Each row of a before or after table is a point. One or more steps were done to the points. Then noise was added and the rows were shuffled. The steps act on columns, c1 being the first. What was done? A step turns or swaps two columns, mirrors them in a line or flattens them onto one, adds a multiple of one to another, or multiplies or shifts one. Angles are multiples of 10 degrees, from the lower column toward the higher: turns from -170 to 170, lines from 10 to 170 but not 90. Use the fewest steps. Two steps may share a column if one is a turn and the other turns, adds or multiplies; they go together, in the order done. Otherwise the lowest column goes first.

Before (9 x 2):
[[-32 -24]
 [-28  -1]
 [ 25  34]
 [ 53  20]
 [ 26  36]
 [-31 -15]
 [ 40  -8]
 [ 39 -11]
 [-12  -3]]
After (9 x 2):
[[ -9  56]
 [-32  28]
 [ -2 -26]
 [ 18  32]
 [ 17 -35]
 [  0 -11]
 [ 15  38]
 [  9 -35]
 [-28  31]]
Steps: turn c1 and c2 by 80 degrees

Before (11 x 4):
[[-44 -45  32  22]
 [  7 -11 -52   0]
 [ 17  36  -8 -18]
 [  0  21  29 -34]
 [-31 -56  18 -12]
 [ 19  29 -32 -20]
 [-34  14 -32 -44]
 [  9  28 -47 -15]
 [ -2 -33  -2  12]
 [-43  11   8 -40]
 [ 22   8 -23 -28]]
After (11 x 4):
[[ 44  31 -46 -21]
 [ 33  -2  57   0]
 [-22   1  36  -1]
 [ -6  30  28  36]
 [  3  32 -15   1]
 [-17 -32  27   4]
 [-19 -14  43  18]
 [-10 -12  46  32]
 [ 31  46 -13 -36]
 [  0 -31  15 -38]
 [ 44 -13  27 -27]]
Steps: multiply c1 by -1; turn c2 and c3 by 160 degrees; turn c3 and c4 by 50 degrees

Before (13 x 8):
[[ 48 -48 -36 -21 -36  19  38  13]
 [ 18  36 -31   6   1  22 -18   0]
 [  9  49 -33 -28   2  32   7   4]
 [-13   5 -31  15  38  17 -24  28]
 [ 53  -5 -26  17   1  23  44   6]
 [ 41   5 -48 -12 -31  23 -15 -10]
 [  7  13 -23 -28  -8  33   2  -6]
 [-10  17 -16   3   5 -19 -26 -27]
 [-65  61 -54  21  35   9  -5 -18]
 [ -4  -5  23  38 -38   1 -15  14]
 [ 68 -47   5 -37 -56   8  44  26]
 [ 35 -20 -11 -20 -18  56  10 -25]
 [  9  30 -14   4  43   4 -14 -14]]
After (13 x 8):
[[ 55   7 -20  -2  14 -36 -35   2]
 [ 30 -24  25 -17 -19 -43 -30 -18]
 [-67 -19 -20  37  20 -47  19  62]
 [ 63  26 -12 -60 -33  -2 -46 -46]
 [  6 -11   8  -6 -30 -37  -6  14]
 [ 40  -8  -5 -35 -13 -59  17  10]
 [ 11 -14   5  44   3 -12  15  30]
 [ 19  -1   7  -4  10 -35  18  35]
 [-16  27   6  38  16 -33  30   6]
 [ -3  12  23 -40  36  13   5  -3]
 [ -9 -28  -7   6   6   3  32  16]
 [ 52  12 -23 -40 -21 -40 -27 -50]
 [ 10   9  -2   2 -28 -44  -8  48]]
Steps: swap c2 and c8; turn c3 and c6 by 130 degrees; turn c3 and c7 by 150 degrees; swap c4 and c5

Before (12 x 11):
[[-35 -47  24 -34   9  10 -36  30  14 -18 -27]
 [  7  13  12  32 -26  11   2  34 -17 -46  18]
 [-40   4 -18 -10  12 -17 -51 -47 -26 -24   3]
 [ 35  20   2  11  33  -7 -40  11 -52 -12 -11]
 [ 44   5   4  31 -45  -6  14 -24  -8  23  64]
 [-10  46   9 -12  24 -15   1 -25 -32  48   5]
 [-28 -21 -10 -33   5   2 -15  19 -76  32  -3]
 [  1  -7  -7  26  -1  46  -1  13  -5  43 -16]
 [ 58  35 -25  -4 -22  32   3  31  51 -23 -30]
 [ 14  16   0  25 -50 -13   2 -16  31  25 -38]
 [ 34  38  18  23 -81  19 -18   9  19  25  42]
 [  9  17  43 -19 -25  22 -17 -25 -35 -34 -11]]
After (12 x 11):
[[ 73   6  15  27  40 -23  11   4   4  17 -39]
 [  2  48 -27  16 -22  24  14   0  24  50  11]
 [-12  20 -48  30  23 -16 -26   9  -2 -33  -8]
 [-39  17  31   1  51 -11  13  15 -27  27 -23]
 [ -9 -11 -43   8  -2  10 -15  46  66  40  26]
 [ -5   3 -11 -16   3  50 -32 -19  30 -24  35]
 [-17  -3  22  12  -8 -32 -33  45   9  39  -4]
 [-36 -46 -31 -11  -2  19 -38  56 -26 -16  34]
 [ -2  22  -8  25 -22  39 -34  40  44 -15 -34]
 [-26  33  26 -41  12 -33 -15  63 -28 -24 -67]
 [ 50  34  10  22  73 -33 -21  47 -28  27 -31]
 [ 16  19  13  37  24 -16  -2  69   4 -45  -4]]
Steps: turn c1 and c11 by -80 degrees; turn c3 and c9 by -150 degrees; turn c3 and c4 by -50 degrees; turn c6 and c7 by -40 degrees; turn c5 and c6 by 160 degrees; shift c8 by 30
